Every row gives one point. The points of each table are mixes of a few directions, plus a little noise. How many directions does each table use, and how many do they share? Where both have some left over, give the other angles between the two spaces (their principal angles), to ten degrees, smallest first.

First (6 x 3):
[[  3   1 -26]
 [ 28 -15  -3]
 [ 41 -31  82]
 [-80  48 -36]
 [ 40 -23  14]
 [-33  22 -31]]
Second, 5 rows:
[[-16   4  47]
 [-40  28 -58]
 [-23   5  79]
 [ 44 -22 -16]
 [ 35 -14 -51]]
Directions: first 2, second 2, shared 2

First, 9 rows:
[[  4 -39   9 -87  -5   0]
 [  2 -19   4 -42  -3  -1]
 [  0 -13   3 -30  -3   0]
 [ -5  53 -12 121   7   0]
 [  3 -17   4 -38  -2   1]
 [ -3  26  -6  61   4   1]
 [  0   1   1   3   1   0]
 [  2 -21   5 -48  -3   1]
 [ -3  27  -6  61   3   1]]
Second:
[[   3  -21    5  -49   -3    0]
 [   0    1    0    1    1    0]
 [  -3   34   -8   77    5    0]
 [   2  -17    4  -38   -2    0]
 [   5  -44   10 -100   -6    0]
 [  -3   33   -8   75    4    1]
 [   1  -16    4  -38   -2    0]
 [  -3   31   -7   72    4    0]]
Directions: first 1, second 1, shared 1

First (10 x 8):
[[-13  14  25 -36 -23  14  21  10]
 [-19   7  -8   1  -4 -13 -18 -23]
 [-37  23  13 -40 -29  -2  -1 -22]
 [ 59 -50 -61 114  74 -26 -43   1]
 [-56  25 -13 -17 -21 -26 -38 -60]
 [-56  28  -4 -30 -28 -19 -28 -51]
 [ 69 -27  26   8  18  40  60  84]
 [ 31 -29 -42  73  44 -21 -34  -8]
 [-26  21  20 -42 -29   6  11  -7]
 [ 47 -11  45 -30  -5  46  71  79]]
Second:
[[-71 -14   3 -36  55 -54  34  51]
 [ 48   2   5   4 -19  28 -26 -34]
 [ 30  -8  12 -23  12   7 -21 -21]
 [ 38  18 -11  48 -56  40 -14 -28]
 [  2 -19  18 -52  48 -19 -10  -1]
 [-42 -19  11 -49  59 -43  15  30]
 [ 19  37 -32 100 -98  50   6 -15]
 [ 50  14  -6  37 -50  43 -22 -36]
 [-75 -11   0 -28  50 -53  38  54]]
Directions: first 2, second 2, shared 0; angles 80, 90

First:
[[  10    6   25   92  -18   26  -11   77  -37   40   43]
 [ -24    6  -16 -113  -18  -24    6  -40   47  -23  -50]
 [  14  -29   23  -55   31  -31  -14  -70   29   -7  -18]
 [   7   21  -19  -20  -40  -24  -25  -60   13  -36  -22]
 [   8   -5  -13   -9    2   32   45  -28    0  -10  -47]
 [  18   -4   21   77   -6   35    9   43  -32   31   16]
 [  -8    9  -26  113   44   22    8   78  -57    3   81]
 [ -25   -5    5  -84    6  -35  -17   -1   37    1   -2]]
Second:
[[ -5  12  23  10  -4  13  49  12 -50 -44 -29]
 [ -3  32  24  10   7  26  41  25 -38 -26   2]
 [ -5  59  31 -10  27  25  38  30 -38  -3  39]
 [  6 -17  -6  47 -25  30  11  20  10 -26 -30]
 [ 13 -64 -55  11 -22 -23 -89 -29 100  55   3]
 [ -9  20  30 -10   5   1  54   5 -64 -43 -25]
 [ -3 -28 -37 -90  30 -90 -96 -74  58  95  49]
 [  6 -15 -11  31 -17  18  -6  11  22  -6 -11]]
Directions: first 5, second 3, shared 0; angles 30, 50, 70

First (8 x 14):
[[-13  89  74 -13 -68  40  46 -19  42  25  23 -69 -14 -26]
 [ 13 -69 -52  -7  40 -17 -35   9 -37 -28 -25  41  11  14]
 [  6  14  24 -44 -42  39   6 -18  -5 -21 -18 -35  -3 -17]
 [ -4  58  56 -30 -62  43  28 -20  21   2   4 -59 -11 -23]
 [  2  12  18 -24 -26  23   4 -11  -1 -12  -9 -24  -2 -10]
 [  2 -23 -22  12  24 -17 -11   9  -8   0  -1  22   4   9]
 [  9 -57 -46   2  39 -22 -29   9 -29 -20 -17  41   8  15]
 [-16 -25 -53 105  94 -90 -10  43  16  54  45  79   8  39]]
Second, 8 rows:
[[  20   14    1  -57  -49   71    5   -7    3  -53  -40  -39   12  -40]
 [ -12  -45   11   -5  -11   56  -50   10   -1   25   15    2  -49   41]
 [  -8   20   15   17   12  -53   23  -12   -4   19   14    3    9    2]
 [   2  -48    4  -43  -41  119  -61   13    2  -12  -12  -19  -49   19]
 [ -13   18   -9   66   61 -121   35    1   -2   39   32   41   26   12]
 [ -13   65   72  -12  -27  -76   63  -53  -15   25   16  -39   10  -12]
 [   9   12  -33   22   29  -37   21   11    6  -16   -9   20   35  -20]
 [  14  -37  -60   11   24   42  -33   39   13  -27  -17   30    7   -3]]
Directions: first 2, second 3, shared 1; angles 50
